Each row is a point. Each copy is the shape, with its points in the same order, stretched, turned, moved and blurred by noise. Some copies are also mirrored. Which?

Shape (6 x 2):
[[-10  15]
 [ 41 -34]
 [-11  26]
 [  3 -33]
 [-22  19]
 [  8  15]]
Copy 1 (6 x 2):
[[-31  12]
 [ 40 -18]
 [-44  23]
 [  2 -28]
 [-47  16]
 [-17  15]]
Copy 1 is: only turned
Copy 2 (6 x 2):
[[ -8  19]
 [  2 -60]
 [-18  27]
 [ 24 -23]
 [ -5  33]
 [-20   3]]
Copy 2 is: mirrored
Copy 3, 6 rows:
[[  0  -9]
 [ -6  47]
 [ -1 -10]
 [  5  40]
 [  5 -14]
 [ -7   1]]
Copy 3 is: only turned

Shape:
[[ 13  40  -9]
 [-14 -18   4]
 [-23 -10  34]
 [-14 -14  -6]
 [ -9  16  -9]
 [ 36  -4   9]]
Copy 1 (6 x 3):
[[  6  28  16]
 [ -6 -10 -28]
 [  5 -34 -18]
 [ -7   4 -29]
 [  8  15  -9]
 [-36   2   5]]
Copy 1 is: mirrored
Copy 2:
[[  8   8  43]
 [-30   4 -13]
 [-60  -9  -2]
 [-21  10 -11]
 [-16  14  16]
 [ 29 -14  13]]
Copy 2 is: only turned
Copy 3, 6 rows:
[[  1 -35  -8]
 [  0  19  17]
 [-43   8  30]
 [  8  17  14]
 [  8 -11  10]
 [ -9   1 -28]]
Copy 3 is: only turned
Copy 4, 6 rows:
[[ 28  39 -12]
 [-16 -27 -13]
 [  5 -50 -22]
 [-15 -16 -16]
 [ 11   9 -25]
 [ -4   6  33]]
Copy 4 is: mirrored

Shape, 10 rows:
[[  7 -25  -2 -18  17  -2]
 [  6  19  10   1  15 -43]
 [  9   2 -29  -6 -26 -24]
 [-24  47   8  -2   4 -21]
 [  6   3  41 -10   7  21]
 [ 37  21  -8 -23  11  -7]
 [ -3   8  -5   0   7   2]
 [  7 -23  12 -22 -16  17]
 [ -7   7  18  29 -19  -6]
 [  9  -8   7  30  -2  26]]
Copy 1 (10 x 6):
[[-13 -11 -28 -11  -2 -43]
 [-20  19   3  37   7 -46]
 [  5 -12 -22  45  10   3]
 [-24  -2  17  38  21 -12]
 [  1 -24   8 -31 -17 -33]
 [ 22  -9 -18  12  40 -54]
 [ -1  -6  -8  -8  15 -13]
 [  9 -42 -13 -15 -23 -13]
 [  2   3  15  14  -9  28]
 [ 15   4  -2 -42  11  18]]
Copy 1 is: mirrored
Copy 2, 10 rows:
[[ -9   3 -44  -6   5 -22]
 [ -9  51  -7  28 -13 -46]
 [-26   0   4  47  -5   1]
 [ -8  24  39   5 -30 -36]
 [ 34  -9 -38 -17 -43 -21]
 [-23  20 -36  40 -60  -4]
 [  0   6  -3  -7 -15  -3]
 [ 10 -38 -34   5 -16  -7]
 [ 36   8  16   7  -5  -7]
 [ 32   5 -22 -12 -15  25]]
Copy 2 is: only turned
Copy 3:
[[-18   2  -9  -2  10  -4]
 [-20  14  46  26   4  26]
 [ -8   5   8  38  -9  17]
 [ 15  -9  52  15  10  37]
 [  4 -18  25 -11  16 -30]
 [ -1  29  21  39  26  -6]
 [ 14  -3  11  -5  -2   9]
 [ -9 -24  -6   3  16 -27]
 [  7 -24  35 -12 -28  -7]
 [ 21  -9  -1 -34 -32 -33]]
Copy 3 is: mirrored
